Every row gives one point. Each copy is the shape, with its points in the same order, stretched, turned, moved and blurred by noise. Is it also mirrored, or only turned?

Shape, 7 rows:
[[ -6 -24 -32]
 [ -2  -2  85]
 [-34   3 -14]
 [ -5  -5   1]
 [ -2 -63  83]
 [-12   0  -9]
 [ 18  35  39]]
Copy 1 (7 x 3):
[[  2 -18 -36]
 [ 74   8  53]
 [  2  21 -13]
 [  9  -1  -4]
 [117 -21  20]
 [  7   4  -6]
 [ 14   3  59]]
Copy 1 is: mirrored
Copy 2, 7 rows:
[[  5  -9 -24]
 [ 16  30  90]
 [-22   6  -2]
 [ -1  13   3]
 [ 50 -17  98]
 [ -8  12   0]
 [ 10  66  33]]
Copy 2 is: only turned
Copy 3:
[[ 28 -40 -23]
 [-23  -1  78]
 [-13 -31 -21]
 [ 14 -27   9]
 [  8 -59  91]
 [  5 -20 -11]
 [  7  30  33]]
Copy 3 is: only turned

Shape (10 x 4):
[[ -26    7   33   35]
 [ -58   12   27 -103]
 [  -4  -67    5    3]
 [  25  -23   20   78]
 [  19   23   57   21]
 [ -15  -26   -2    0]
 [   9   -9  -40   32]
 [   0   24   67   22]
 [ -39   24  -53   32]
 [ -23    2   -7    5]]
Copy 1, 10 rows:
[[ -33   15   39   29]
 [ -31  -24   47 -101]
 [  -1   60  -17   -6]
 [  10   50   15   75]
 [   6   18   75   26]
 [  -6   24   -5    1]
 [  23    1  -31   47]
 [ -15   16   84   22]
 [ -21  -39  -32   41]
 [ -15   -4    5   14]]
Copy 1 is: mirrored
Copy 2:
[[-35   6  18  39]
 [-83  27  45 -73]
 [-34 -60  -3   0]
 [  6 -37  -2  68]
 [ -3   0  63  33]
 [-29 -17  -8  -2]
 [  8  -5 -38   7]
 [-20   3  65  45]
 [-22  46 -61   9]
 [-31  12  -7  -1]]
Copy 2 is: only turned

Shape (8 x 4):
[[ 20 -23 -39  -3]
 [-16  14  32 -59]
 [ -6  -6 -78 -43]
 [-12  24 -83  33]
 [ 26 -36 -34  31]
 [ 42  23 -10 -26]
 [ 72  24  33  45]
 [  2  38  20  14]]
Copy 1 (8 x 4):
[[ 21 -16 -35  19]
 [ -9   1  23 -60]
 [ 10  13 -75 -20]
 [-27  36 -69  54]
 [ 18 -34 -30  55]
 [ 37  24   4   1]
 [ 38   9  58  72]
 [-22  25  27  20]]
Copy 1 is: only turned
Copy 2, 8 rows:
[[ 19  26 -20  23]
 [-14  35  63 -10]
 [-20  64 -37  17]
 [-31  -1 -69   2]
 [ 33  -3 -35  35]
 [ 23  33  -4 -37]
 [ 68 -32   8 -48]
 [ -7 -15  23 -36]]
Copy 2 is: mirrored
Copy 3, 8 rows:
[[-30   7 -38   2]
 [ 24 -38  44 -31]
 [  4 -41 -74 -25]
 [ -7 -33 -92  57]
 [-49  21 -44  25]
 [ 35  19 -12 -11]
 [  3  75  15  44]
 [ 21   3  11  40]]
Copy 3 is: mirrored

Shape (11 x 6):
[[-43  22  -9 -18 -86  27]
 [ 53  45 -30   6 -20 -39]
 [ 59  -5 -50  28   9 -29]
 [ 17 -30  54  60   9  40]
 [  4  17  41 -30 -23  41]
 [-49  44  25  -6 -12  21]
 [ 24 -30  10  16  28   4]
 [ 55  17 -22  22 -35 -69]
 [-51  19  20 -54 -37 -14]
 [-54  30  -8 -42 -43   7]
 [ 13  -8  46  23  19  27]]
Copy 1:
[[-23 -43  28 -45 -50  23]
 [ 11  47  23  14 -37 -17]
 [ -5  34 -34  33  -8 -48]
 [ 17 -48  -1  62  42  23]
 [ -1 -15  22 -23  17  57]
 [ 28 -43  39 -44   5  21]
 [  5  -4 -21  26  43  -7]
 [-17  35  26  55 -33 -42]
 [-18  -4  64 -63   9  10]
 [ -7 -18  30 -71 -16   5]
 [ 15 -29   9  32  48  23]]
Copy 1 is: mirrored
Copy 2, 11 rows:
[[ 22  78 -28  19 -89   7]
 [ 73  -8 -29  47   7 -44]
 [ 58 -32  -2  -4  16 -70]
 [ 19   0  97  12 -23   9]
 [ 38  32  -2  17 -36  55]
 [-12  71   2  30 -18  35]
 [ 18 -25  34 -12   4 -12]
 [ 62 -30 -17  58 -19 -78]
 [-23  43 -49  27 -47  30]
 [ -4  70 -47  17 -48  18]
 [ 18   4  50  15  -3  24]]
Copy 2 is: mirrored
Copy 3, 11 rows:
[[-95 -26   6  35 -38  34]
 [ 46 -48 -37  54 -36  18]
 [ 44   2 -62  36 -48 -26]
 [ 27  84  32 -25  -4  18]
 [-21  -6  24 -24  15  40]
 [-41   6  41  48  25  21]
 [ 25  37 -14 -16   4 -30]
 [ 49 -40 -29  56 -80  -9]
 [-65 -50  44  26  -6 -10]
 [-74 -34  22  33  -1   0]
 [ 18  43  29 -10  16   2]]
Copy 3 is: mirrored
Copy 4:
[[-35   5  59  -6 -48  54]
 [-34  53   0  42 -61 -23]
 [  5  17 -53  62 -50 -20]
 [ 23   4  10  49  51  38]
 [ -2  40  48 -33  18  14]
 [-67   2  43 -15  14   3]
 [ 19  -7 -13  23  16  -1]
 [-16  13   1  71 -81 -36]
 [-39 -17  64 -31 -36 -12]
 [-47 -10  66 -42 -42  11]
 [  9  14   7  22  45   7]]
Copy 4 is: only turned

Shape:
[[-21   5 -16  48 -11  10  21  -8]
 [-12  29 -19 -17  -9 -32   8 -19]
 [ 39 -32  23  12 -50   2  40  18]
 [  3 -34 -12 -14 -17  -7 -24   1]
 [-16 -81   1  37 -17  -6  13 -41]
 [ 20   0 -43  34  33   3  -5  20]
 [ -2 -38  17 114  27  19  33 -28]
 [ -2  -6 -21  13 -29  42  11 -13]
 [-14 -19  30  18  -3  48  36  46]
 [ 61  70 -20  -3  34 -46 -39 -53]
 [  7   6 -20  14  44  23  26   9]
 [-25  16 -18  95  58 -44 -44  -9]
 [ 32 -25   0  31  -1 -42  24  34]]
Copy 1 (13 x 8):
[[ 18 -10  23  44  11  15 -16  13]
 [ 21  19  15 -25  25 -13 -10   7]
 [ 25 -16  42  16 -55  -2  52   3]
 [ 15 -34 -12  -3  -8 -28  -7 -15]
 [ 12 -74  36  22  19 -12   4 -28]
 [ 20   5 -38  48  10 -16  16  -5]
 [  3 -39  48 105  22  23  13 -31]
 [ 25 -27  -3  13 -15  38 -17  -3]
 [-40 -12  19  36 -35  27  13  35]
 [ 51  79 -11   4  24 -21   0 -79]
 [ -9  19 -20  29  17  31  19  -7]
 [  6  15  -1  92  69 -51 -30 -20]
 [ 20   0  27  34 -17 -49  60   2]]
Copy 1 is: mirrored
Copy 2, 13 rows:
[[-24  -8  -9  32  15  26  14  -5]
 [-26  29 -24 -22  -6  -7  33 -14]
 [ 10 -47  -3 -17 -16  15   8  50]
 [ 21  13  -8   2 -31 -14  -4  -9]
 [ 12 -55  12  23  -7  -3  -5 -49]
 [ 29  30 -23  35  34   4  12   4]
 [  3 -52  35  55  65  42   0 -30]
 [ -5  -8 -26   9 -12  44 -11   6]
 [ 15  -9  19  34 -24  49  31  33]
 [ -8  74 -18 -65  63  -6  -5 -19]
 [ 25  22 -15  18  21  37  37  -4]
 [-15  43  33  63  77 -35   3 -49]
 [ 19 -19   3  14  17 -31  32  26]]
Copy 2 is: mirrored
Copy 3 (13 x 8):
[[-10  42 -39  15  -5 -34   4 -25]
 [ 39  37   3  38 -22  18  41 -21]
 [ 22 -15 -12 -26 -40 -46  19   3]
 [  0 -11  13  23 -45  14   3 -21]
 [-38 -24 -13  13 -23 -40   1 -72]
 [  3   5 -43  60  10  -4  -8   8]
 [-29  16 -42  22  47 -83 -31 -47]
 [ -1  27 -33  -5 -23   6 -10 -13]
 [-26  22   3 -32   7 -36   1  26]
 [116   8 -18  96  -4  34 -20 -30]
 [ 10  22 -32  19  39  -1   8   6]
 [ -8  32 -14 121  44 -33 -14 -45]
 [ 13 -31  -9  41 -17 -43  35   5]]
Copy 3 is: mirrored

Shape:
[[ -1 -12  23 -34  11  22 -32  67  45]
 [ 38 -26  -9  53 -12 -54   0  33  66]
 [ 19 -12  21  -6 -39 -10   9  17  18]
 [ 52 -26  50  33 -15  10 -35  13  31]
 [-16  10   4  32  30 -13 -35   3  29]
 [ 44 -34  10  31 -24 -72 -12   7  39]
 [ 46  68   3 -66  80  80  40  15 -11]
 [ 49   2 -26 -63 -12 -32  -1 -31 -62]
 [ 73 -44 -53 -61  10   3  22 -40 -30]
 [  6 -17  12  -5 -46  -1 -23 -29  52]
 [ 24 -34  16  -2  60   2  37  -3  -5]
 [ 25  12 -27 -36  30  70  51  15 -56]
 [ 41 -18   7 -21  45 -15  76 -22  -1]
 [ 17   2 -24  18   6  -3 -23 -24  25]]
Copy 1, 14 rows:
[[  20  -18    7  -33   81   15   -5   91  -32]
 [  26   -3  -42  -10   74   -9   -4   34   93]
 [  40  -31  -10  -16   10  -12    7   33   19]
 [  63   16   15   27   55   13  -20   58   35]
 [  21   45   21  -27   82  -14   -6   26    6]
 [  36  -16    1   13   57  -48   16   20   88]
 [ -75    7   32   32  -32   81    2   58  -89]
 [ -13  -70   67   32  -31  -70   13   12   22]
 [ -31 -102   64   58  -15    3  -17  -14   27]
 [  63  -12   33  -42   35    3   10   13   54]
 [  -3  -10   18   53   40   21   12  -15  -26]
 [ -35  -45    1   20  -39   42  -35   14  -59]
 [ -27  -26   17   49   -5   24   39  -38   -3]
 [  11    4   40  -14   48   -9  -18    9   40]]
Copy 1 is: mirrored
Copy 2 (14 x 9):
[[ -23   34  -18   36   25  -16   -9   32   -1]
 [  50   28  -52   76  -13    7    5  -69  -12]
 [  25   11    7   28  -26   17    6   -1   -1]
 [  22   33    9   32   24   41  -30  -43   -2]
 [ -18    9   -8   23   14  -26    3  -59  -41]
 [  40  -10  -15   78  -12   25   -4  -64    1]
 [  26    3  -16 -102   21  -87   -4   28   40]
 [  32  -91    0  -49  -27    2   20    1   15]
 [  24  -52  -45  -55  -17   23   24  -36   68]
 [ -10   19   13   29  -48   34  -31  -41    9]
 [   8   -4    7    5   29  -18   50  -56   42]
 [  16   -6  -20  -88    7  -31   64   14   19]
 [  37  -17    0   -7   -9  -33   37  -50   68]
 [   3   -1  -23   -7  -17    3   -5  -68  -11]]
Copy 2 is: only turned

Shape, 13 rows:
[[  -7  -29    0  -16  -33  -79   -6   34   26]
 [ -60  -32   13   14   20   46   39  -24   -1]
 [  -2   -1   43  -32    4  -31  -20   34   -8]
 [   6   -5  -30  -40   -9  -20  -45   42   29]
 [  -8    0    5   31   26   63   33  -24   20]
 [ -10   25    2  -10   22   30   68  -54  -36]
 [  13  -35   -4  -17  -10  -23   13   43  -62]
 [ -10  -45   -3   18  -57   30 -105  -70   76]
 [  -7   70   -7   30  -25   58   30  -23  -28]
 [   5  -34   32  -17  -73   34  -71  -16   85]
 [  39  -21   18   -6   23  -25   10   15   12]
 [  25  -26  -14  -28  -59  -41    8   54   -5]
 [ -10   23   22   52   24   28   14  -12   -4]]
Copy 1:
[[ -13   -7   33  -10  -24 -116  -12   -4   42]
 [ -10  -31  -30   -3   66  -14   40   -3  -10]
 [ -15  -14   59   -3   -2  -50  -14  -33   29]
 [ -46   20   14   -2  -36  -34  -35    1   59]
 [  23  -20  -21   13   41   35   42   25   -3]
 [  26   15    6  -28   30   18   90  -22  -40]
 [ -18  -40   27  -24  -42  -51   12  -38  -41]
 [  -3   33  -58  -92   24    3  -97   52   72]
 [  18   32   24  -17   19   50   55   49  -60]
 [ -21  -11   -2  -75    8  -10  -59   65  112]
 [  30  -27   27    2  -31  -44   17  -32   27]
 [ -26  -25   38  -28  -69  -82   10   20   16]
 [  41    6   19   19   39   12   11   17  -30]]
Copy 1 is: mirrored
Copy 2:
[[ -12   36   36   23  -31   20  -17   33   44]
 [ -45  -52   20  -30   41   20   26   15  -38]
 [  17   -1   39   11    4  -21  -40   35    1]
 [  37   24  -17   -6  -35   11  -19    4   21]
 [ -21  -68   15  -26   17   -5   41  -24  -24]
 [ -24    1   65  -23   37  -40   52    3  -38]
 [  10   14   33   64   11   15    5   27  -33]
 [ -69  -45  -43  -53  -94   28  -44  -68  -21]
 [ -45  -18    1   21   11  -66   69   -3  -26]
 [ -14  -63  -27  -51 -101   11  -41   -9   -9]
 [  22  -18   56    9   -9    3  -11  -13    5]
 [  17   23   23   49  -47   15   10   40   10]
 [ -44  -51   22   15   31  -29   21  -22  -11]]
Copy 2 is: mirrored
